Rows are points. Before rounding, the points of a table are all equally far from one centre. They may lie mostly on one side of it. Where is the centre, to within rounding?
In the rows, zero is written as 128.

Points (9 x 2):
[[144  86]
 [ 93 106]
 [ 95  92]
 [113 130]
 [120  75]
 [ 94 108]
 [ 96 114]
 [100  84]
 [ 97  89]]
Centre: [121 103]

Points (11 x 4):
[[178 135 166 106]
 [154 170 169 141]
 [134 164 180 106]
 [173 168 153 144]
 [139 142 172  79]
 [102 130 163 134]
 [186 136 152 130]
 [134 163 174 142]
 [124 177  89 136]
 [140  93 118  97]
 [140 149 183 126]]
Centre: [139 146 128 114]

Points (15 x 9):
[[151 127 125 188 112 144 190 101 104]
 [107 115 134 136 118 145 197  93 104]
 [146 169 110 126 127 164 187 102 120]
 [135 146  99 162 107 143 198  96  92]
 [110 141 124 158 120 136 200 130 100]
 [152 157 145 167 127 111 177  99  86]
 [135 100 120 153 153 138 159 160 124]
 [133 132 131 165 167 158 194 127  87]
 [ 87 143 105 164 172 149 160 126 100]
 [109  94 101 158 125 147 186 128 117]
 [110 145 146 168 135 155 187 113  91]
 [114 124  93 142 121 112 194  81  96]
 [138 126  88 176 136 111 192 119  86]
 [128 112 119 137 104 140 197 115  95]
 [155 164 108 153 121 161 189 115  95]]
Centre: [135 131 113 148 144 135 154 105 111]

Points (17 x 12):
[[116  70 161 146 102 145  68 144 141 104 179  62]
 [ 93  52 178 159 126 111 109 112 134  97 143 114]
 [112  76 168 128 120 123 104  96 110  97 153 149]
 [143 105 143 162  78 110  96 126 114 117 197 106]
 [111  97 136 134 125 101 124  75 128  90 141 126]
 [109  74 140 145 116  86 105 147 165 111 118 148]
 [155  95 154 153 142 105  95 104 149  67 137 119]
 [ 85 101 136 187 142 163  89 106 134 115 137 111]
 [106  76 140 150  95  80  69 134 163 115 108 132]
 [107 119 168 125 131 101  98  87 101 123 123 111]
 [101  56  95 150 113 149 115 113 157 135 161 115]
 [127  73 172 156 122 148 120 129 119  95 140 143]
 [ 89  64 174 144 124 133 108 117 153  98 161 113]
 [ 96  65 157 109 121  87  70 139 158 104 116  98]
 [158  61 184 160 121 144  79 124 120  94 142 102]
 [105  87 168 161 116  77  89  89 140 118 117 112]
 [119  50 139 138  95 129 100 122 135 174 167 100]]
Centre: [124  88 127 144 124 119  83 130 125 119 142 103]

Points (26 x 20):
[[141 125 112 125 116 154 179  89  58 112 155 126 140 145 115 107 127 145
  150 195]
 [155 151 134 111  94 136 125 134  82  88 106 147 105 198 108 156 120 127
  113 166]
 [144 116 127 117 119 119 178  89  95  84 113 201 152 175 113 146 122 105
  154 142]
 [161 173 131  96 134 132 170 101  52 120  96 161  87 183 124  96  95 123
  116 131]
 [104 114 165  79 139 126 187 104  87  92 101 126 117 178 132 105  97 112
  162 127]
 [169 149  94 130 136 113 167  99  72  64 111  85 164 115  95  58 118 112
  160 132]
 [144 160 144 104 122 116 147  90 135  93 184 153 155 175 131 144 111  93
  114 133]
 [151 109  90 102 103  75 119 158  49 119 161 131 111 151 109 107 109 137
  137 156]
 [158 100 118 110 108 152 149 114  39  92 169 119 119 146  71 139 105 140
  132 152]
 [137 121  96  85 122 126 144 134  51  95 147 160 128 189 124 138 109  96
  113 159]
 [154 151 124 111 103 147 167  86 100  71 181 193 113 132 145 137 129 108
  131 153]
 [156 127 120  81  85 101 144 148  90  88 137 121 171 160 145 100  63 133
  113 129]
 [108 149 125 105 149 155 171 169  40 106 130 139 127 111 118 128 113  90
  148 171]
 [144 148 119 120 103 183 197 110  79  86 126 179 133 125 119 121  95 166
  106 156]
 [130 100 146  94 129 119 139  99  63  52 112 154 159 174 137 126 110  85
  138 169]
 [155 161 135 110  97 183 174 105 125  86 106 116 121 144 141 135 131 146
  123 150]
 [176 160 128  94 124 146 137 111  66  79 135 168 144 157 114 142 104 158
  180 150]
 [164 162  80  90 110 111 161 114 111  71 136 176 120 162 117 151 117 101
  144 154]
 [144 131 142  77  94  98 185 138  90  95 146 117 121 178 124  89 124  80
  141 148]
 [172 155 156 109 131 122 165 143  70  93 122 158  92 143 110 151 159 105
  131 183]
 [128 131 135 100 138 118 120 138  36  89 152 125  89 177  92 130 133 136
  111 176]
 [136 142 149  80 145 193 151 108  84  92 157 162 137 170 130  95 133  96
  158 137]
 [104 135 114 104 128 150 188 141 110  88 157 173 123 181 124 142 120 120
  147 140]
 [144 140 103 126 124  95 189 123  74  74 156 147  74 171  99 117 114 124
  167 115]
 [140 132  81 120 121 150 151 123  80  76 132 181 130 200 109 136 106 113
  100 143]
 [126 113 136  92 158 147 136  86 101 107 146 141  96 176  87 150  85 120
  171 139]]
Centre: [135 134 134 123 132 122 132 120 100  92 125 147 123 119 104  94 112 121
 122 132]

Points (29 x 24):
[[173  82 128 172 108 120  95 135 111  88  94 126 153 118 131 159 119 185
  104 144 135 146  97 106]
 [138  74 153 136  83 131 136 129  72  86  89 108 164 164 177 115  80 106
  118 129 137 179 115 124]
 [171  71 115 133  94 104 129 145 124  59  83  89 162 127 142 129  96 134
  122 151  97 215 102  97]
 [155  51 130 137  70 132 147 171 155  99  94 125 163 142 125 154 107 144
  145 139  80 181 131 102]
 [140 101 116 150 102 129 149 129 125 101  81 109 201 100 170 171  77 143
   96  94 124 132 102 126]
 [180  83  83 150  67  99 130 182 113 137 145 143 167 124 162 107 120 108
  106 142 134 166 101 118]
 [184  66 120 155  82 133 114 148 139 120 108  53 163 133 141 148 112 149
  144 151  95 115  93  87]
 [122  97 123 157 128 118 109 152 149  65 113  93 119 148 104 118  92 118
  118 118 103 148  94  77]
 [141  81 149 126 120 185 111 152 151 131 123 125 123 130 116 153 118 133
  132 127 109 166  82  87]
 [131  80 120 154  95 113 135 133  90  89  87 111 187 120 152 150 121 137
  161 151 145 189  74 119]
 [185  72 137 143 121 133 137 162 116  99 107  44 133 155 115 135  87 147
   90 113 111 165  72 101]
 [157  62  64 154 128 158 126 165 127 128  88  90 166 129 139  99  99 130
  157 125 128 146 105  74]
 [180  96 102 137 137 124 111 133 138 104 145 111 175  95 185 146 111 120
  134 168 166 137  94 131]
 [202  99 108 187  98 108 134 136 139 115  72  76 136 114 137 118 105 128
   99 127 129 152  72  74]
 [167 110 105 164  78 138 171 145  74 133  97  84 188 126  90  97 122 124
  122 137 147 158 102 126]
 [193  73 139 134 105 128 106 196 130 115  97  87 126 139 134 132  96 182
  141 113 110 192 117  80]
 [142 105 144 165 104 118  96 174 132  92  63 116 178 131 173 151 113 146
  136 132 146 141 126 102]
 [171  27 116 147 133 112 112 151 115  99 154  99 175 134 123 103 106 133
  136 134 151 159 104 134]
 [127  76 137 175 103 148 134 143 167 183  98 116 155 120 155 132 132 126
  126 136 137 157  77 140]
 [125  91 131 146 126  99 124 143 176 134 129  96 146 170 158 173 148 156
  131 150 144 170 112  86]
 [158  91 127 153  97 108  96 163 140 110 115  49 194 159 127  97  97 137
  106 158 123 151  92 101]
 [160  98 116 122 100 135 111 150 110 110  99  88 138 161 134 149 139 164
  138 177 115 157  58 100]
 [206  66 118 157 101 131 127 131 102 151  97 107 133 144 182 132 114 143
  158 150 152 113 143 109]
 [155 104  82 135  82 138  97 133 147 136  82 102 173  99 123 126 126 104
  124 143 135 177 123  69]
 [123  74 103 171  94 108 116 142 122 138  78  70 172 148 171 124  96 122
  170 149 105 162 109 149]
 [155  81  95 144 123 125 126 148 124  69  92  90 122 172 156 109 101 146
  152 150  80 192 124 104]
 [189  51 115 117 121 152 140 166 101 108 117 125 144  89 167 154 118 112
  113 126 126 173 153 102]
 [151  78 120 184  65 126 142 147  80 116 103  69 153 152 180 106  98 157
  118 129 163 134 102  84]
 [143  62 106 174 137  78 100 110 107 124  74  86 137 140 126 111  94 162
  120 114 127 156  97 130]]
Centre: [151 103 124 133 105 118 150 139 129 125 118  97 139 124 144 120  99 143
 128 129 132 158 121 116]

Points (28 x 24):
[[168 123 114 109 163 188 153 115 121 102  72 139 140 132 116 120 171 186
  121 112 165  93 111 147]
 [143 148 109 111 127 165 160 110 113 103 136 164 129 123 100  80 169 142
  137 134 127 102 115 118]
 [164 137 113 148 130 214  97 110  60 101 127 111  98 117 111 109 137 188
  120 144 162 121  86 140]
 [147 121 114 137 128 188 175 115  70  71  71 154 118 155 114  96 153 119
  116 131 155 127 117 155]
 [174  95 134 136 131 215 147 111  82 100 108 125  94 121  88 106 171 164
  138 119 185  96 104 130]
 [153 131 144 122 162 200 155  86  93 105 104 157 106 105 135 127 177 147
  133 141 136 134  77 143]
 [134 111 149 126 154 195 124 116 126  66 127 127 108  85  79 148 166 151
  123 134 178 123  87 118]
 [157 129 115 117 123 182 155 120 114 120 130 156  98 128  99 105 177 163
  115 120 179 133  99 109]
 [146 138 114 127 157 207 151 146 129  97  99 122 117 111  77 120 182 161
  125 149 147 119  94 134]
 [161 123 149 144 139 208 160  94 130  80  90 124 110 132 106 119 158 140
  135 132 158  99  79 130]
 [166 108  95 128 130 182 115 114 112  99 103 114 115 138 130 134 180 119
  147 126 159 113 102 120]
 [130  96 110 143 135 170 158  82  87 125  73 134  97 145  90  89 127 138
  149 138 194 103  78 134]
 [141 102 145 121 129 211 141 103 136  72 112 134 110 129  95  95 167 164
  153 119 165 117  87 127]
 [124 117  90 120 138 210 131  93  71  97 113 165 106 114  69  99 157 191
  110 113 167 110 117 150]
 [123 115 119 139 156 221 114 102  69  86 106 149 120 109 114 118 157 170
  153  91 164 156 122 141]
 [157 115 121 149 144 190 156 101 104  77 110 149  97 123 116  97 193 142
  134 129 145 121 107 134]
 [179 131 149 124 163 184 118  91 109  96  87 152 109 139  78 114 162 146
  139 138 141  95  92 126]
 [154 150 108 150 136 186 142 116  86 103 106 147  99 121  69 111 174 161
  140 141 171 123  97 129]
 [182  83 145 128 146 176 143 105  97  55  89 101  88 116  64  92 137 157
  110 127 115 125 116 111]
 [144 108 119 128 175 220 124  97  84 112  79  91 118 101 101 100 168 169
  144 155 171 129  86 144]
 [141 124 120 132 170 191 155  92  85  59 118 146  90 115  95  82 164 174
  125 136 107 130  94 144]
 [151  94 146 105 160 171 124  79 132  88 113 134  83 157  99 133 163 187
  128 113 176 107  99 113]
 [161 105  96 146 137 194 149 110 103  86 143 137  93  92  94 105 169 158
  103 128 124 114  94 130]
 [157  87 134 135 139 241 150 128 106  79 105 122  99 104  90 152 152 151
  108 130 152 122 106 124]
 [153 112  80 126 180 179 147 100 115 123 122 121  99 119  73 153 165 143
  148 138 159  94  94 143]
 [164 136 100 126 125 215 148 129 107 108 110 140 105 137  72 122 168 147
  120 150 173 124 103 140]
 [155 131 104 144 152 200 153  88  78  92  97 116  85  73  93  87 125 120
  114 129 155  96 119 147]
 [143 127 128 129 115 196 136  95  69  79 100 129  72 118  82 153 160 156
  134 101 101 153 126 168]]
Centre: [120 106 138 112 144 163 139 107  87 111 115 107 118 128 100 123 123 154
 117 131 141 123 123 146]

Points (29 x 24):
[[167 175 135 124 131 173 131 135 165  67 164 130 101 161 178 177 143 123
   93 172  91 143 130 179]
 [152 144 153 141 141 174 133 101 161  65 150 120 101 170 196 167 125  97
  101 149 101 131 142 142]
 [130 166 144  98 173 166 118 134 132  57 174  96 116 132 175 146 153 124
   94 163  85 121 164 159]
 [184 164  99  92 148 156 121  99 181  62 168 143 108 147 150 172 130 117
  120 176  88  99 106 165]
 [165 177 157 135 149 161 105 108 169  55 139 134 119 135 151 156 114 108
  130 186 123 105 112 144]
 [138 168 141 141 123 155 113 106 158  90 126 113 105 141 177 149 110 142
   81 180  71  96 122 153]
 [157 181 113 138 127 199 106 131 132  72 153 115 117  97 158 170 167 107
   84 164 111 124 111 147]
 [152 200 153 115 140 166 101 127 156  80 130 118 106 150 173 171 157 156
  106 163 114 123 124 152]
 [146 143 141 111 160 169 125 161 122  84 187  95 105 131 130 154 133 114
  101 150 144 156 155 154]
 [179 164 115 130 163 149 122  85 137  88 142  94 106 150 174 122 110 147
   89 128  89 139 170 162]
 [135 154 135 131 169 183 146 145 166 105 147 155 100 111 162 152 147 146
   81 170  86  99 129 136]
 [174 175 149 127 136 168 120 128 129  62 159 136 150 157 179 162 132 152
   80 155 123 114 144 140]
 [170 183  94 130 110 192 140 105 153  68 154 117 112 128 164 120 130 130
  103 185 107 134 160 165]
 [183 181 111 137 129 166 115 126 161 100 140 155 125 132 177 193 130 130
   98 169  93 144 132 185]
 [136 163 109  99 160 184 150 142 123  74 148 142 101 118 170 162 123 149
  100 134 106 111 160 187]
 [134 171 134 130 160 189 127 120 137  55 142 119 105 127 156 150 135 146
  106 184 134  78 148 159]
 [160 165 155 108 152 183 106 101 164  93 170 124  87 116 145 126 128 139
  106 162 144 127 142 166]
 [163 206 116 148 137 176 105 111 172  88 141  86 109 148 158 156 152 113
   86 135 110 127 145 133]
 [146 167 136 143 132 167 131 115 176  92 172 125 121 165 147 136 115 106
  101 205 136 115 161 138]
 [172 187 149 157 130 163 138 124 150  82 162 128  99 125 179 138 139  98
  114 175 100 109 117 158]
 [116 156 147 137 177 151 133 132 129  92 150 102 119 121 180 145 165 157
   61 173 118 140 124 176]
 [156 177 133 122 119 166 101 103 157  59 164  98 111 155 176 159 134 108
   79 178 105 109 142 163]
 [178 188 104  96 144 177 122  94 176  63 135  99 148 111 178 178 117 111
  124 151 122 143 132 148]
 [156 161 124 102 159 183 149 139 163  56 139 145 140 151 154 136 112 134
  110 175 141  79 128 163]
 [144 161 144 138 146 182 152 111 118  97 180 115 127 172 165 114 125 124
  127 190 132 111 134 150]
 [148 186 138 131 132 183 113 112 173  80 171 121 119 130 153 153 107 114
   78 187 105 120 158 146]
 [146 147 121 113 117 188 136 135 165  92 165 128 118 104 168 142 126 114
   58 193  93 130 120 159]
 [174 186 149 122 162 154 133 137 172 120 133 121 105 139 193 149 128 142
  111 142 134 121 116 124]
 [121 176 155 141 144 173 124 139 154  88 141 133 135 126 182 135 122 138
   80 186  88 111 129 166]]
Centre: [143 146 106 121 150 146 134 112 145  97 143 119 133 132 149 150 138 123
 109 154 115 129 127 151]

Points (28 x 24):
[[119  91 150 134 131 130 140 102 135 140 174 117 117 138 155  98 127  59
  168 158 136 136 164 181]
 [101 103 103  90 157 171 135 110  91  97 160 134 126 133 139 124 107  87
  157 179 121 180 153 187]
 [141 144 133 100 131 177 130 160 123 113 136 125  88 128 122 127  97  79
  138 149 155 146 182 183]
 [105 104 133 109 159 171 136 124 148 127 152 129 149 122 101 105 105  83
  159 148 115 161 153 212]
 [ 97  94 170 108 118 147 141 159  88 142 160 136 152 153 135 110 125  61
  126 138 108 163 164 178]
 [126  79 156 136 141 146 158 143 131 109 177 152 140 113 103 117 113  51
  154 151 164 145 134 200]
 [133  92 149 114 149 162 133 128 121 127 179  90 125 108 130 119 110  54
  183 158 145 152 172 177]
 [ 94  99 141 104 143 143 149 134 114 162 134 114 111 136 130 102 115 105
  136 134 105 183 185 201]
 [102 106 141  93 154 169 125 126 113 150 143 117 144 103 148  98 141  84
  143 192 117 160 169 169]
 [132  95 138 108 157 160 122 169 126 137 161 152 149 140 114 122 151  58
  147 153 112 139 179 191]
 [128  97 148  88 160 165 127 170 116 134 139 122 113 129 144  81 146  55
  157 151 126 142 138 152]
 [129 123 141  99 154 152 170 134  98 118 125 126  97 137 103 111 145  42
  154 183 120 191 122 188]
 [ 65 105 156 109 149 148 148 150 128 119 141 130 132 151  88 122 158  84
  143 194 132 166 148 176]
 [ 99 119 127 116 131 164 150 118 104 136 183 129 103 126 120  91 152  67
  157 154 129 177 144 164]
 [ 95 108 158 128 163 166 147 107 105 124 123 114 155 136 107 124  89  58
  116 173 154 158 178 187]
 [117  95 136  95 147 171 152 121 130 131 149 124 115 129 122 139 120  51
  162 172 124 153 183 215]
 [ 88  96 143 106 157 160 173 164  97 167 131 113 132 132 129 120 118  52
  172 178 137 169 190 159]
 [ 97  78 155  84 158 174 140 122  97 135 134 101 140 136 146 107 136  66
  154 191 124 152 150 167]
 [116  70 152  89 125 165 143 123 127 134 161 131 124 130 144 126 140  36
  131 143  94 151 126 169]
 [ 81  71 122 106 148 156 131 119 116 117 160 127 134 156 143 124 107  53
  153 180 152 168 157 172]
 [ 95 100 112  97 131 158 146 160 135 115 164 117 108 117 121  99 134  84
  170 156 118 196 158 171]
 [107  70 161  75 149 161 131 114 121 142 179 110 120 134 123 112 161  99
  128 150 127 150 160 165]
 [ 84 115 138 104 158 156 179 158 124  93 158 101 119 164 126 120 146 113
  191 173 148 172 171 170]
 [ 85  89 178  98 158 173 166 117 110 131 146 128 111 139 114 108 126  63
  153 154 116 145 170 181]
 [119  89 158  74 149 171 133 141 135 107 147 110 105 162 135 121 136  74
  148 170 122 196 142 187]
 [100  65 153  98 161 162 131 137  97 161 142 119 125 136 140 123 147  64
  168 159 140 168 167 192]
 [110  98 162 123 162 158 164 140 133 113 138 137 142 152 127  81 132  72
  120 200 122 158 125 173]
 [119  76 116 116 147 148 139 129 103 138 153 100 113 106 131  88 124  84
  138 173 139 157 181 173]]
Centre: [135 113 139 111 151 131 168 127 123 125 125 133 144 132 132 154 130  95
 147 138 142 166 145 140]

Points (28 x 24):
[[122 172  93 112 156 154 114 166  79 109  94 101 135 135 124 141 131 145
  159 105 123 135  88  84]
 [109 156  79 125 122 120 188 106  94 120 111 109 136 128 123 122  97 135
  167 150  94 123 137  70]
 [113 133  96 100 156 140  90 149 113  94  88 122 202 113 108 102 129 153
  165 129  92 131  98  64]
 [112 123 100 133 144 124  97 176 152 113  97 130 199 147 124 111 131 142
  144 141  90 163 142  33]
 [135 119  56  97 169 179 146 181 104  91  87 148 164 142  86 130  88 159
  161 136 137 146 131  55]
 [140 133 115 116 170 164 132 168  95  98 141 126 163  92 123 106 128 158
  170  94  70 134 121  73]
 [ 74 156  98 124 168 132  87 190  75 147 131 128 154 150 104  90 129 136
  163 120  89 117 120  96]
 [112 133  77 106 142 141 132 185 112 107  68 136 142 133 102 154 120 121
  155 115  82 160 177  97]
 [106 142  77  83 202 135  91 187 119  93  97 152 192 156 120 135 116 127
  154 143  90 130 102  89]
 [103 139 103 117 126 126 112 173  78 107 122  96 180  99 153 108 130 140
  129 142 102 165 149 118]
 [125 126  69  87 182 141 136 161 102 117 107  88 198 104 106 113  89 156
  167 130 110 135 122 111]
 [161 132  81 136 148 118 126 162 124  53  98 123 187 159 117 144 109 177
  173 178 115 155 145  93]
 [117 131 117  90 164 157 155 142 133 101 133 122 162 159  77 105 100 156
  155 112  76 118  97  84]
 [142 177  91 102 174 154 133 169  83 131 134 103 177 142 129 124 109 153
  123 125  82 113 152  87]
 [ 88 135  76 112 148 144  93 170 102  73  96 104 177 134 127 138 117 132
  143 159  74 113 104 102]
 [123 159  87 115 159 150 139 155  85 106 119  87 132 127 128 110  91 142
  185 114  89 153 127  91]
 [121 118 122 115 160 155  93 176 132 124 116 115 161 127  87 128 165 180
  150 124 101 157 178 100]
 [112 120  84 125 135 118  90 117  69 113 125  99 152 134  77 101 144 118
  144 141 114 142  80  84]
 [115 103 111 102 160 115  83 168  69  89 142 105 153 146 150 118 125 167
  154 147  98 111 108  87]
 [123 146 117 115 118 124 105 174  87  76 103 117 164 117 127 111 130 131
  178 132 111  91  81  92]
 [102 131 116  90 149 145 135 170 143 107  98  96 161 127 131  92 130 155
  196 132  97 111 134  80]
 [120 146 132 100 207 144 118 153  96  79  90 134 148 144 134 118 121 161
  165 176  87 127 125  62]
 [116 116  95 117 113 178 143 164  83 121  99 157 147 162 119 109 103 159
  151 151  80 142 145  47]
 [126  82  94 103 164 147 100 175 139  57  68 134 107 131  92 144 140 140
  129 153  88 167 123 113]
 [ 92 128  99 129 168 132 109 178 114  81 103 122 168 120 110  95  89 166
  199 184 109 152 136 148]
 [ 64 117 112 121 144 118 121 176  86  93 121 125 145 137  64 108 106 151
  138 131 129 114 118  51]
 [ 75 115  91 132 171 155 131 170  76 102  69 135 141 153 101 126 116 102
  149 153 100 121  91  83]
 [113 131  92 128 133 167  68 178 102  86 102 169 156 111 105 130 109 125
  178 161  61 117 130  76]]
Centre: [140 129  80 132 157 118 129 166 132 124 126 159 128 118 111 107 123 145
 132 164 117 128 119 103]

Points (29 x 24):
[[115 187 106 100 143 151 155 133 131 167 108 147 113  75 132 156 153 113
  134  79 115  99  77 103]
 [104 158 102  74 168 110 126 117 104 136 159 155 124 105  98 189 153 148
   93 108 123  78  70 119]
 [ 99 151 149 116 180 108 154 140 141 122 107 171 114 108 103 118 186 120
  119 148 146 104  86 133]
 [ 98 147 158  94 183 112 176 106 105 163 150 120 132  81 153 202 139 143
   99  99 104  96  76 137]
 [110 176 130 121 176 170 147 149 128 179 128 153 136 101 154 173 138 143
  105 117 111  84  88 168]
 [128 164 126  60 164 111 123 156 103 157 130 142  96  92 128 183 174 139
  140  94 113  95  93 133]
 [140 166 105  96 166 140 119 127  93 152 131 158 151 118 129 157 145 125
   98  89 145 115  72  99]
 [ 96 154 124 104 152 112 133 143 142 160 137 164 116  82 159 184 128 153
  146 101 108  87  65 122]
 [ 66 164 123 105 169 159 139 120 102 161 112 144  95  96 130 186 158 154
   94 102 115  93  95 115]
 [135 181 139 102 168 117 131 107 132 152 162 125 159  82 120 186 152 137
  150 131 149  90  67 123]
 [112 138 161  68 171 103 119 101  96 128 131 194 121 107 129 159 166 130
  121  94 118  75 112  95]
 [109 154 127 106 158 118 131 106 101 178 139 131 137  66 111 150 176 157
  118 121 122  49 104 144]
 [171 135 148  89 150 110 139 122 143 168 105 163 129 120 145 191 175 116
  109 109 132  53 105 145]
 [115 164 100  99 176 103 119 109 119 130 134 169 131 112 134 195 170 121
  111 125 162 110  64 151]
 [116 170 138  94 178 138 112 125 118 170 122 167 133  75 127 201 147 133
   84 107 130  92 105  98]
 [102 203 138  99 156 119 127 122 124 170 115 171 107  73 137 164 150 106
  103 115 139  89  86  97]
 [120 180 112 103 135 117 132 145 151 127 137 144 125  78 124 170 152 121
   74 112 149  80  74  99]
 [109 181 196 121 143 152 150 114 131 144 145 191 123  95 109 144 155 130
  100 105 119 118  54 121]
 [100 162 158 104 145 103 163 141 106 148 125 137 117  62 118 184 145 128
  109 101 147 115  83 117]
 [129 197 145  81 177 122 132 142 130  98 120 146 143 136 138 173 166 146
  132 107 122 109  54 113]
 [103 188 146  62 168  89 121 107 129 113 128 163 153 111 131 131 146  98
   93  88 125  84  79 129]
 [116 194 162  86 167 151 126 124 154 139 160 172 111 105 115 176 128 103
   80  95 124  73  88 102]
 [ 91 191 124 106 153 162 147 114 106 155 120 164  88  84  96 165 137 153
   77 103 108 106  97 138]
 [112 154 126 124 168 137 112 123 125 154 144 120 158  88 144 182 128 119
   77 119 140  75  77 136]
 [128 179 131  97 134 165 144 114 122 142 102 184 135  96 138 187 187 135
   92 128 137  90  99 139]
 [112 208 140 103 166 114 123 123 119 149 149 146 141  68 145 167 159 142
   99 126 105  99  42 131]
 [ 96 187 134 122 156 108  98 149 132 164 155 164 146 108 124 178 159 142
   88 122 123  94  54  92]
 [116 179 142 112 148 125 133  86 133 189 150 142 139  66 163 163 139  96
  111 103 129  89  63 142]
 [102 170 143 106 179 134 153 117  97 126 122 161 130  49 155 171 141 138
  113 106 125  97 108 138]]
Centre: [123 168 139 131 151 109 137 100 146 142 150 138 120 130 132 157 169 130
 108 103  94 118 125 131]
